Rows are points. The last column is the point's height on a tilted bowl or saddle (a function of degree 2), plus a little noise. Count its main directions that bend up, bend down and stay straight.

Points (11 x 3)
[[-45 -41  50]
 [ 12  12  12]
 [  8  11  11]
 [-32  -6  20]
 [-63 -16  48]
 [ 30   2  22]
 [ 20  19  15]
 [ 15   5  13]
 [  2   5  10]
 [ 32  59  44]
 [ -6  47  25]]
Directions: 2 up, 0 down, 0 straight

Points (11 x 3)
[[  8 -23  28]
 [ 26  -2  19]
 [  5 -27  25]
 [ 22   3  14]
 [ -6 -64  14]
 [ 40  -9  29]
 [ 21 -52  73]
 [ 16  27  -1]
 [-63  18   8]
 [  1 -35  23]
 [  9  12  11]]
Directions: 1 up, 1 down, 0 straight

Points (18 x 4)
[[  6 -55  -6 -19]
 [ 28 -15   1  25]
 [-32  18 -14  19]
 [ 21 -46 -33 -14]
 [-18  58  -4  -2]
 [  7   0  21 -12]
 [-28  87   3 -13]
 [-49 -31 -33 -53]
 [  5  22  48 -58]
 [ 24  18 -38  67]
 [ -2  -8  -9 -12]
 [ 40  12   3  23]
 [-35  53  25 -26]
 [ 23  -4  21   6]
 [-23  13   3  -5]
 [ -1 -26   7  -5]
 [-30  17  15  -1]
 [-35 -38  -2 -27]]
Directions: 2 up, 1 down, 0 straight

Points (15 x 4)
[[ 13  -8   3 -11]
 [ 11  43 -51 -28]
 [-15 -18 -46 -31]
 [ 62  26  16 -20]
 [-53 -52   3 -84]
 [  1  -3 -45 -21]
 [ -5  68   3 -19]
 [-53   8  16  -7]
 [  6   7 -10 -11]
 [  5  45  -6 -16]
 [  7   1  32 -19]
 [  3  31  -1 -13]
 [-13 -19  33 -34]
 [ 34 -14 -29  -7]
 [ 34   2   1  -5]]
Directions: 1 up, 2 down, 0 straight

Points (25 x 5)
[[-20 -14  36 -50  34]
 [ 49   2 -18  -1  17]
 [-11 -18 -44  -8  25]
 [-14 -59   9  27  35]
 [ 15 -18 -14   9  12]
 [-22  14   7   1  14]
 [ 25 -11 -57  27  30]
 [-22   3  23 -20  18]
 [-31   1 -30 -47  37]
 [-22  23 -11  -8  18]
 [ -7 -11   6 -37  19]
 [-29 -37  37 -65  53]
 [  8  36 -31  35  26]
 [-33 -26  22  45  35]
 [  8 -22   3 -27  16]
 [-53  27  11  23  33]
 [  5  55  13   9  22]
 [ -7  39  42 -34  30]
 [-15  37   8  21  19]
 [-31  87  21 -26  56]
 [-12 -40 -40  18  29]
 [-38 -19 -29   6  28]
 [ 36 -38  -5  14  20]
 [ -5 -21 -10 -19  15]
 [-18  -2  43  11  22]]
Directions: 4 up, 0 down, 0 straight

Points (22 x 5)
[[-35  33 -22  -9  29]
 [ 31 -10 -62   3  46]
 [-38 -10 -25  -6  29]
 [-54  -2  10  37  44]
 [-11 -11   7  15  26]
 [  9   9  17  35  19]
 [ -8  -5   8  -6  26]
 [ 27  -4  78 -23  32]
 [-12 -40 -17  -2  21]
 [ 12  -7   3 -16  23]
 [  7 -18   9 -17  21]
 [ 90 -29  -3 -13  32]
 [-26 -13 -12  14  27]
 [-16  49 -51   0  13]
 [ 45   8 -50 -34  51]
 [ -5 -41  -5  10  19]
 [  3 -16 -32  -6  31]
 [ 11 -29  22 -91  -9]
 [  7 -30 -45  26  30]
 [  8  -1 -21  -6  26]
 [  3 -39  47  23  24]
 [  0  42  -4  18  10]]
Directions: 1 up, 1 down, 2 straight

Points (41 x 7)
[[ -5  39  19 -23 -27   1 -32]
 [-38  16 -22 -10  17 -11  -2]
 [ 20 -49  68 -18  -9 -48 -22]
 [ 13 -20  23 -58 -62   4   9]
 [ 41  48 -42  -5  26   3  45]
 [  0 -55 -10 -19 -45  -5  37]
 [ 15 -12 -22 -36 -17 -32   1]
 [-29 -12   1 -16  27  49  36]
 [  5 -23 -46  18  22  18 -22]
 [  4 -61   0   9  47  11 -33]
 [ 56 -14  33 -37 -37  12  -4]
 [ 25  37  -4   7   8  -4  25]
 [ 11  22  -6 -18 -32 -37  22]
 [-38  29  30   6 -46  11 -51]
 [-47 -23 -55  32   9 -51 -21]
 [ 33 -14   8  15 -36   5  32]
 [-27   3  -8  43 -12 -32  28]
 [ -8 -41  62  12  -3   0  15]
 [-67 -50  22  -5  23  24 -21]
 [-19 -48  34 -17  -7 -26  -2]
 [ 18 -17  32   6  37  11   2]
 [ 25 -17 -22   4 -13   3   2]
 [  1  50  32  -5 -31  -3 -41]
 [-12   5  -9  42 -20  19  11]
 [-42 -12  16 -26  20  -3 -23]
 [ 10  33  24 -26  -9  -4 -15]
 [ 39 -25  27  35  13 -41   6]
 [-38  53   6 -17  33   8   6]
 [ 30   3 -18  33   5  13  16]
 [-16 -47 -42 -19  22  -8 -46]
 [-11  23  47   3  61 -21 -43]
 [ 23   8 -12  12 -20  -4  16]
 [ -4  -9  -5 -13 -31 -18  15]
 [-25  11  19  20  10 -14  -8]
 [ 36 -43 -16  23 -17  40  15]
 [  6  -8 -10  27  -6 -20  26]
 [  4 -30 -24  41  -4  30   8]
 [ 28   8  35  78  16  -5  31]
 [ 32  25  -3 -49 -12   4 -17]
 [-28 -41 -71  47  59  52 -76]
 [-38  51  24 -19 -11  16 -62]]
Directions: 2 up, 3 down, 1 straight

Points (41 x 7)
[[-22 -20  25 -59 -12  26 -24]
 [  4  -3 -12  13 -21  -3   8]
 [-30   5 -18  29   7 -35  20]
 [ 19   3  22 -19  12 -19  16]
 [-41  -9 -33   4  48  10  32]
 [-15  22 -26  48  -1 -18   8]
 [-18  31 -16 -40 -29 -20  63]
 [ 10 -34  14 -44 -23   5   9]
 [-13  12  -5   0 -18  12  15]
 [ -2  42 -21   3 -12  -7  29]
 [ 46  26  38  31 -29   0  25]
 [ 47  15  20  25  -5 -31  11]
 [ 44  38  18  32   1  20  15]
 [  2  30 -15  48  27 -20  -1]
 [-51  14 -14 -26 -36  95  50]
 [-19   8  16 -65   1  46   6]
 [-31  39 -11 -17  -7 -33  53]
 [ 38   5  19  12   8 -14   9]
 [  0 -29  18  -7   7   3  -2]
 [ 24  -8  54  20  42 -19  22]
 [ 32  -3  58   3  34 -21  24]
 [-31  -5  -6  -8 -14 -44  28]
 [-61  33  10 -28  13 -51  68]
 [  0  -9 -13  11  48  -3   8]
 [ 16  10  -9  28 -15 -57   5]
 [  9  20  -4  35 -14 -71  15]
 [  3 -18  -9 -25   7  13   7]
 [-36  -4  58   8 -25 -12 -19]
 [-56 -73   9  49 -66 -18  58]
 [  7 -20 -11  11  31  38  18]
 [ -7  11 -62  14 -32  -7  19]
 [-24  -7  -7 -30 -24  47  15]
 [ 29  30   2  13  13  13  12]
 [ -7 -33  65  63  20  -4  23]
 [ 31  93  33  -9  39  18  82]
 [-16 -22 -15  -8  -2  31   9]
 [ 54 -12 -30  18 -18  37  27]
 [-26   4  -2  -9  -1  15   7]
 [-73  -6  19  -2  14   3  -4]
 [ 15 -26  -8  27  12 -13   2]
 [ 20 -49  38 -15   2  29   2]]
Directions: 4 up, 1 down, 1 straight

Points (67 x 9)
[[ 15  33   2  -1  -7  -3   6 -38   4]
 [ -9  42  10 -48  -8  13  25 -11  33]
 [ 24  75   5  -5 -30  -6  22  13  78]
 [-22 -34 -38  13 -20  14 -47   2  11]
 [-22 -19 -27 -28  33  -2 -17  59  13]
 [-37  14 -72 -12 -18 -27  29   8  48]
 [ 20  20  -4  15  32  -3  -9 -14  -8]
 [ 17 -36 -44 -13 -17 -16 -20  14  36]
 [ -1  12  24  59 -47  21  23   4  37]
 [-20  -6 -30 -37  19  -4  -4 -10  -4]
 [ 16 -16  -6 -49  28   0  13  -3 -14]
 [ 55 -33   6   1 -16   6 -11 -54 -16]
 [  1  -1   8   1 -18 -36 -16 -18   2]
 [ 38 -37  24   9 -10  30  68  -9 -11]
 [-48 -21  21 -12  26 -10  64   9   9]
 [-37  -9 -22  32 -77  41  22  13  48]
 [  0 -37 -11   8   3 -19  14  18   2]
 [-84   5   8  22  32 -25  14 -29  22]
 [  4 -21  14  20   1   5   2 -19  -2]
 [ 79   2 -20  -7 -14  -7  12 -10  15]
 [-18  51 -32 -46   9  96 -14   3  61]
 [-23  32 -16   5  -1  -4  16  -5   5]
 [  3 -21 -10   8  29  16 -20   5  -6]
 [-12 -28   0  -4 -12 -19 -28  14   3]
 [ 43  66   1  35   8  -5   5  54  83]
 [-30  -6  -9  70  -1 -43  19 -85  75]
 [-16  -7  -8  23  11   4 -26 -47 -24]
 [ -1  19  16  44   5 -27   7  17   7]
 [ -9  24 -42 -25 -15 -40 -21  -8   1]
 [ 87  14 -33  48   3  23  13  12  33]
 [-67  41  33  24  26 -43 -14 -52  -3]
 [ -9  41  15  13  -7  28 -24  29  10]
 [ 37 -14  14  43  74 -16  21  36  33]
 [ -8   7  53   1 -18 -53  34  -1  43]
 [ -9 -13 -30  21 -53 108 -10  -9  -3]
 [  5   8  -2 -14  -3  28 -35  24   5]
 [ 27  -4 -20  32 -13  47  11  -5 -22]
 [-14  48   7   3  34   5   3  14   3]
 [ 77 -16 -21  21  27  -4  26  12  19]
 [-45  -5 -12  -4 -30 -40   2   1  11]
 [-11 -11 -16   7   2   3  41  -7   6]
 [  8  -7 -29 -21 -37 -11 -48 -16   4]
 [ -8 -45 -23  11  12   4 -16   0   9]
 [  6 -16  29  23 -35  22  24 -11  25]
 [  1 -17 -54  27   3  11  -2 -31  -9]
 [-11  -1 -16  17 -29 -29   1   4  13]
 [ 43  23  -6  -6   1 -29  42  31  28]
 [ 15 -13 -35 -20 -13 -21  27  28  19]
 [ 43 -51 -30 -14  17  30  11   5 -11]
 [ 10 -45 -24   4  38   1 -79 -58 -24]
 [  2  18  41 -41   9  26  52 -30  47]
 [  3 -10 -38  34  28 -22   2 -53   7]
 [ -8 -20  14   2  39 -25  -3 -12 -11]
 [  3  31 -24 -19  20 -15  46   2  16]
 [ 33  -1  21 -42 -42  20   9 -45  27]
 [ -1  -7   4   8 -42  21  56  11  25]
 [ -9 -47  24   9   7  16  10  30  -3]
 [  9 -28   5 -88  29  33 -56 -48   4]
 [-17  37  45   6 -33 -16   1 -18  44]
 [-53  29 -40  -7 -24  36 -14 -40   7]
 [-15  34 -23  34  36  41  34 -52  38]
 [-13  -2   2  48 -30 -21   5 -14  19]
 [  0   3  -6  14  22 -25  -4 -17 -11]
 [ 14 -20  28   8   1 -50  43  22   8]
 [  4  26  21  -4 -45  -8  43  52  40]
 [ 34   4  45 -48   1  17 -12 -38   7]
 [-26 -10 -18 -24 -81   4 -40 -12  64]]
Directions: 5 up, 2 down, 1 straight

Points (60 x 9)
[[-55 -18  -8 -45  -4 -27   6  11  19]
 [  9 -20  53  -4  14  16 -16  18  23]
 [-24  12 -18 -26 -27 -10  12 -32   5]
 [  0  33 -38   1  -6  10   5  31   7]
 [ 54  -4 -10  -6 -29 -11  27 -54  43]
 [ 45 -19  28 -42 -18 -70  10   1  53]
 [-34  35   8  23   4   8  24  46  23]
 [ 21  17 -17  -7 -13  58 -14  16  13]
 [-42 -24  46 -11 -26  27  39  -7  35]
 [-15  21  -1  32 -29  -3 -33  38  12]
 [-54  -6   8  57 -25 -36 -17  21  36]
 [ 35  -5   1   0  46 -43  42  24  36]
 [ 22  28 -15  12 -26  -5  34 -45  21]
 [ 16  33  36   0  44   5  -8  -4  11]
 [ 30  21 -72 -11  -8  23  33  -1  35]
 [-15  17   4 -33 -35  14  13  11  11]
 [ 17 -55  10   4   7  -2 -10  -8  21]
 [  2  24 -70  48 -38   4  58 -31  55]
 [ 34 -11 -22  -3  -1  22  44 -18  26]
 [ 49 -50  -8 -40   1 -11 -35  -4  42]
 [ -9  35   2 -17 -14  16  53  -4  17]
 [ 31 -28  -3 -34 -64 -36 -32  49  53]
 [-22  88   8  22  32  53   5  13  41]
 [  2  -4  36   7  -3 -63  36   5  29]
 [-19  -3 -45  36   9  10  32  36  21]
 [ -8 -12  30  24  -2   4  52 -46  29]
 [-42   7  19  32 -20   4  -7  72  37]
 [ 35  45 -76  -4  -5   3 -41 -28  40]
 [  3  -2 -18  10  21 -39   7  11   9]
 [ 21  34 -57 -10  42  26  22  11  34]
 [  4  15  -3 -19   7   1  42 -12   7]
 [  1  -5 -19 -27 -18  16  67 -21  34]
 [-17   2  52  13  11  30 -17 -38  17]
 [  4   8 -32   1   1 -47 -22  12  13]
 [-44  45   3 -14  23 -15 -22  -1   3]
 [-43 -19 -14  24   5  25  11  42  19]
 [  0 -23  13  49  -1  -1  -1 -47  26]
 [-54 -36  20 -22  59  18 -21   9  38]
 [ 13  13  -8  35  10  18  21  -3   9]
 [ -6 -26  18   6 -54  37 -22 -16  30]
 [ 26 -10  22  45 -18  21  24  34  26]
 [ -5 -17 -10  -1 -23 -31  27 -49  20]
 [ 21  -2   1   8 -10  51  -9  37  12]
 [ 27  59 -36 -22 -36 -17 -39 -19  34]
 [ 20 -10 -22 -36  24  39  14 -46  32]
 [ 36  41  40  53  26  -4  20 -10  34]
 [ -4  45 -29  26  54 -23  -8  33  32]
 [-14 -31  31   4  68   3 -23  17  34]
 [-29   5   4   2  17 -33 -25 -30   3]
 [-14 -16 -19 -13 -28 -18 -40 -23  17]
 [-27  35  -1  26  -7  38  12 -55  15]
 [ 23 -69  30 -48  51  -9  15  17  51]
 [ 28 -38   6   8   8  -5  30   6  20]
 [ 31 -54 -19 -30  18  12  -7  -7  29]
 [  6  49 -22  35  -3 -18  27 -27  15]
 [-57  19  31  46 -29  -7   6 -10  23]
 [ 19 -28  18  24  41 -21  42 -26  32]
 [ 12  53  29 -17  50  31  38   0  29]
 [ 16 -22  13  13  18  -8  48  23  24]
 [-23  34  13   1 -21  67 -30 -24  25]]
Directions: 7 up, 0 down, 1 straight

Points (71 x 9)
[[-10  -4   2 -40 -19  10  54  22  20]
 [ -9  11  20  60 -53  21 -22  14   7]
 [-65  46  14  28  20  14 -27  -9  36]
 [  2   6   9 -10 -17  22  -7  37  15]
 [ 40 -10 -12  -5 -13 -23 -80   4  21]
 [-11  10  -1  51 -44  -7 -19 -62   6]
 [-46  43  -5  57 -14   9  39  -8  11]
 [ 32 -19  33  -2  -3 -27  -3 -24   7]
 [-70   5  58  13   9  16  28  26  48]
 [-28 -19   3  12  35  16  30 -35  18]
 [  6  31   4   9  37  19  -9  -8  22]
 [-30   5  21  45  25   5  -1  -6   3]
 [-25   9  11  -9 -12 -26   1 -60  13]
 [ 46  -9  25  -7   5 -39 -19  12  13]
 [ 30  40  28  -2  27   1  10 -16  21]
 [-50  10 -17  43  16  55   5   4  44]
 [ -2   5   0  24 -23  55  -5  12  20]
 [-15 -42   9  46  29 -55  -9 -16 -24]
 [ 14 -21  18   2   1  -6   8   8   4]
 [-19 -19  -4   0  18   6  27 -34  10]
 [-39  12 -15 -49  -8 -53 -40 -26  35]
 [ 17 -18 -29  -8  45  23  12  21  31]
 [-23   2  24 -73   7  21  19 -11  64]
 [-42  26  53 -39  22  11   5  -1  58]
 [-26   3  14  24  15   1 -42 -34   7]
 [ -4  39  -5 -12  10  72 -18 -50  69]
 [ 16  -2  -7 -51 -31 -75 -41  34  34]
 [ -8 -17  61  31 -12 -28 -26 -30   3]
 [ 36 -42 -53 -38 -54  -2 -38 -13  42]
 [  5 -42   2 -39  -4   0  26 -15  26]
 [ 15  32 -45 -30  -7  12 -18 -21  22]
 [ 14  -6  31  19   4  12  17 -36   9]
 [ 18  10 -30  47  18  17  11 -15   3]
 [ 23  33  13 -29  -7 -49  25 -61  15]
 [-22  18  44   2  -5  10  16   8  20]
 [ 24  45 -14 -81 -10 -13  27 -27  38]
 [-35  -6  30  43  41   7 -20  27  20]
 [ 10  27   1 -26  19 -72 -45  19  17]
 [-21  58  28   6   6 -49 -26  -7   9]
 [  4  -9   3  23 -29  44 -52 -49  24]
 [  8   3  12  31 -21  -1  23  25  -6]
 [ 19 -20  26 -19  28 -10  -3  -3  20]
 [ 13 -16 -16  36 -35 -11  15 -53  -3]
 [-23 -13 -30 -37  30 -18 -16 -32  25]
 [ -4  -9 -24  35 -39   6  -6   9  -3]
 [ 17  36 -11   3 -13 -17  15  38  -9]
 [ -6 -29   8  -6  -8  86 -15   0  57]
 [ -7 -19  46  10  36  33  -5 -29  36]
 [ -7  13 -38   2 -16  11 -17   0   6]
 [ 39  41 -19  -3  -5 -25 -32 -29   8]
 [ 56  24 -22  -6  32 -26   3 -31   8]
 [-12 -61  -4   7 -15  44 -24  12  36]
 [ 50  -8 -40   8   6 -25 -18   0   0]
 [-80 -17 -19 -28 -13  64 -20  17  86]
 [ 91  10  20  -3 -35  11  -7  70  40]
 [  5   2  -1  37   4  12 -14  -7  -2]
 [ 21 -17  30  42  20 -32  -7   3  -7]
 [-27 -50   1 -26  16  36 -27  -9  51]
 [-10  24  49  66 -34 -40 -40 -16  -4]
 [ 13   2  34  44  -2 -36   8  10 -13]
 [-38 -34 -13 -27  26 -23 -36   4  28]
 [-18  61 -42   2 -13   4  42 -26  15]
 [  5 -42  49 -43 -22 -31   3  46  50]
 [ -6  24  18 -20 -12  -1  16   9  11]
 [-12   1 -39   6  40 -11  11 -40   4]
 [  1  -4  26  43 -28 -12  53 -11  -5]
 [ -7  18 -29   5  12  76  30  71  59]
 [ 12  22   3  53  18 -10 -17   7  -7]
 [-50  -2   2  31 -22 -18 -23  38   3]
 [-14 -16  37  19  -4  26 -45  -8  18]
 [ 41  33  39  61 -30  10   0 -17  10]]
Directions: 6 up, 0 down, 2 straight
